Each point is reached from the start by the listed moves, each made once or not at all, plus a little noise. Say if it took an odd or an even number of moves. Then give how often each move was made.

Moves:
(1): [0.68,0.20,0.01,-0.06,-0.11,0.41]
(2): [-0.05,0.48,0.07,0.33,-0.35,-0.19]
(3): [0.18,-0.11,0.66,-0.20,-0.26,-0.32]
Start: [0.25,0.52,-0.21,-0.15,-0.03,-0.17]
Points:
[0.23,0.49,-0.23,-0.16,-0.02,-0.21] => even (0, 0, 0)
[0.95,0.70,-0.17,-0.20,-0.13,0.30] => odd (1, 0, 0)
[0.33,0.86,0.52,-0.04,-0.64,-0.72] => even (0, 1, 1)
[0.87,1.22,-0.16,0.13,-0.47,0.09] => even (1, 1, 0)

Moves:
(1): [0.69,-0.03,0.09,-0.04,0.07,0.13,-0.31,0.10,0.01,0.05,-0.17,-0.14]
(2): [-0.03,0.64,-0.44,-0.40,-0.27,-0.10,-0.24,-0.20,-0.30,-0.09,-0.38,0.22]
(3): [-0.32,0.21,0.45,0.17,-0.08,-0.31,-0.14,-0.19,0.10,0.22,-0.20,-0.14]
(4): [-0.10,-0.10,-0.10,0.51,-0.19,0.35,-0.16,0.22,-0.10,-0.38,-0.16,0.08]
(5): [0.17,0.49,0.03,0.26,0.44,0.31,0.28,0.26,0.26,-0.03,-0.20,0.14]
(6): [-0.01,0.09,0.16,-0.22,-0.12,0.37,-0.08,-0.10,-0.09,-0.01,-0.04,-0.13]
(7): [0.17,0.12,0.30,0.15,-0.46,0.14,0.77,-0.12,-0.03,0.24,-0.06,-0.05]
(8): [-0.11,-0.08,0.14,0.08,-0.09,0.23,0.00,0.29,-0.17,0.17,-0.34,-0.06]
(9): [0.18,0.08,-0.05,-0.15,-0.49,0.02,-0.13,0.28,0.70,-0.14,0.05,0.15]
Start: [0.56,-0.05,0.13,0.19,0.27,-0.28,0.09,-0.43,-0.09,0.42,0.28,0.00]
Points:
[0.97,1.22,0.19,0.70,0.25,0.11,-0.49,-0.25,-0.16,0.29,-0.85,0.21] => odd (1, 1, 1, 1, 1, 0, 0, 0, 0)
[0.62,0.79,1.14,0.54,0.02,0.23,0.90,-0.56,0.22,0.81,-0.19,-0.16] => even (0, 0, 1, 0, 1, 1, 1, 0, 0)
[0.28,0.43,-0.24,0.37,-0.25,0.12,-0.37,-0.19,-0.64,0.15,-0.61,0.21] => odd (0, 1, 0, 1, 0, 0, 0, 1, 0)
[0.32,0.79,-0.03,0.25,-0.74,-0.30,-0.60,-0.40,0.39,0.05,-0.35,0.32] => even (0, 1, 1, 1, 0, 0, 0, 0, 1)
[0.53,1.41,0.46,0.37,-0.06,-0.19,0.75,-0.75,-0.11,0.74,-0.59,0.18] => even (0, 1, 1, 0, 1, 0, 1, 0, 0)
[1.10,1.02,0.71,-0.14,-0.55,-0.06,0.07,-1.00,-0.43,0.88,-0.50,-0.26] => odd (1, 1, 1, 0, 0, 1, 1, 0, 0)
[1.55,0.60,0.66,0.81,-0.49,1.24,0.55,0.47,0.54,0.37,-0.69,0.01] => odd (1, 0, 0, 1, 1, 1, 1, 1, 1)

Moves:
(1): [0.99,0.07,0.21,0.13,0.14,-0.28,-0.53,-0.07,0.58,0.12,0.56,0.19,-0.14,0.21,-0.16,0.02]
(2): [-0.03,0.51,-0.22,0.51,-0.11,-0.12,0.09,-0.29,0.14,0.01,-0.01,-0.08,0.00,-0.07,-0.15,0.10]
(3): [-0.58,0.16,0.10,-0.09,0.07,-0.11,-0.06,0.12,0.04,0.14,0.09,0.09,-0.16,0.16,0.21,-0.09]
(4): [0.00,-0.04,0.14,0.43,-0.31,0.04,-0.29,0.43,0.47,-0.28,-0.27,-0.19,-0.09,0.13,0.40,-0.24]
(5): [-0.22,0.09,-0.01,0.23,0.22,0.29,-0.43,-0.22,-0.09,0.05,-0.20,-0.22,0.02,0.05,0.12,-0.31]
(6): [-0.13,0.60,0.26,-0.27,-0.05,0.84,0.20,0.33,0.11,-0.25,0.15,-0.24,-0.05,0.04,-0.14,0.04]
(7): [0.29,-0.30,0.18,0.49,0.44,-0.18,0.59,0.05,-0.51,-0.11,-0.03,-0.09,-0.18,0.56,-0.24,0.20]
(8): [0.30,0.33,-0.38,-0.30,-0.10,-0.15,-0.23,0.53,-0.19,-0.18,0.00,-0.14,-0.02,0.13,0.06,-0.10]
(9): [0.05,0.21,-0.10,0.14,0.44,0.03,0.31,0.10,0.57,-0.07,-0.45,-0.67,0.39,0.64,-0.10,0.13]
(10): [-0.57,-0.14,0.09,-0.08,-0.14,0.24,0.42,-0.14,-0.06,0.76,0.56,-0.71,-0.08,-0.13,0.27,0.01]
(11): [-0.25,-0.04,-0.12,0.00,-0.12,-0.18,-0.30,-0.23,-0.06,-0.25,0.61,0.05,0.06,-0.12,-0.12,0.00]
(12): [-0.13,0.12,-0.27,0.31,0.21,0.10,0.08,0.32,0.19,0.23,0.22,0.16,0.19,-0.04,-0.03,-0.43]
(13): [0.06,0.10,0.24,0.12,-0.12,-0.11,0.19,0.00,-0.35,-0.04,-0.04,0.06,0.50,0.21,-0.04,-0.11]
(14): [0.03,0.04,-0.07,0.20,-0.35,0.29,-0.30,0.04,0.06,0.03,0.10,0.18,0.06,0.34,0.06,0.48]
Start: [0.42,-0.01,-0.08,0.08,0.25,-0.49,0.13,0.11,-0.06,0.20,0.61,0.20,0.23,-0.46,-0.18,0.19]
Points:
[-0.08,0.85,0.52,0.30,0.33,0.16,-0.06,0.64,1.63,0.41,1.85,-1.33,0.13,0.40,0.19,0.06] => odd (1, 0, 1, 1, 0, 1, 0, 0, 1, 1, 1, 0, 0, 0)
[-0.67,0.28,-0.48,0.67,0.86,-0.04,0.18,-0.02,0.46,0.94,1.36,-1.19,0.80,-0.09,0.00,-0.46] => odd (0, 0, 0, 0, 1, 0, 0, 0, 1, 1, 1, 1, 0, 0)
[1.18,0.26,0.07,1.21,0.37,-0.54,-1.06,0.94,0.30,-0.05,0.90,0.03,-0.26,1.10,0.30,0.20] => odd (1, 0, 1, 1, 1, 0, 1, 1, 0, 0, 0, 0, 0, 1)
[0.42,0.06,-0.14,0.45,0.32,-0.64,-0.18,0.03,0.60,1.05,2.55,-0.10,0.25,-0.53,-0.22,-0.19] => even (1, 0, 0, 0, 0, 0, 0, 0, 0, 1, 1, 1, 0, 0)
[-0.12,0.31,-0.18,0.53,0.68,-0.16,1.17,0.40,0.29,1.00,0.93,-1.01,1.20,0.31,-0.12,-0.27] => even (0, 0, 0, 0, 0, 0, 0, 0, 1, 1, 0, 1, 1, 0)
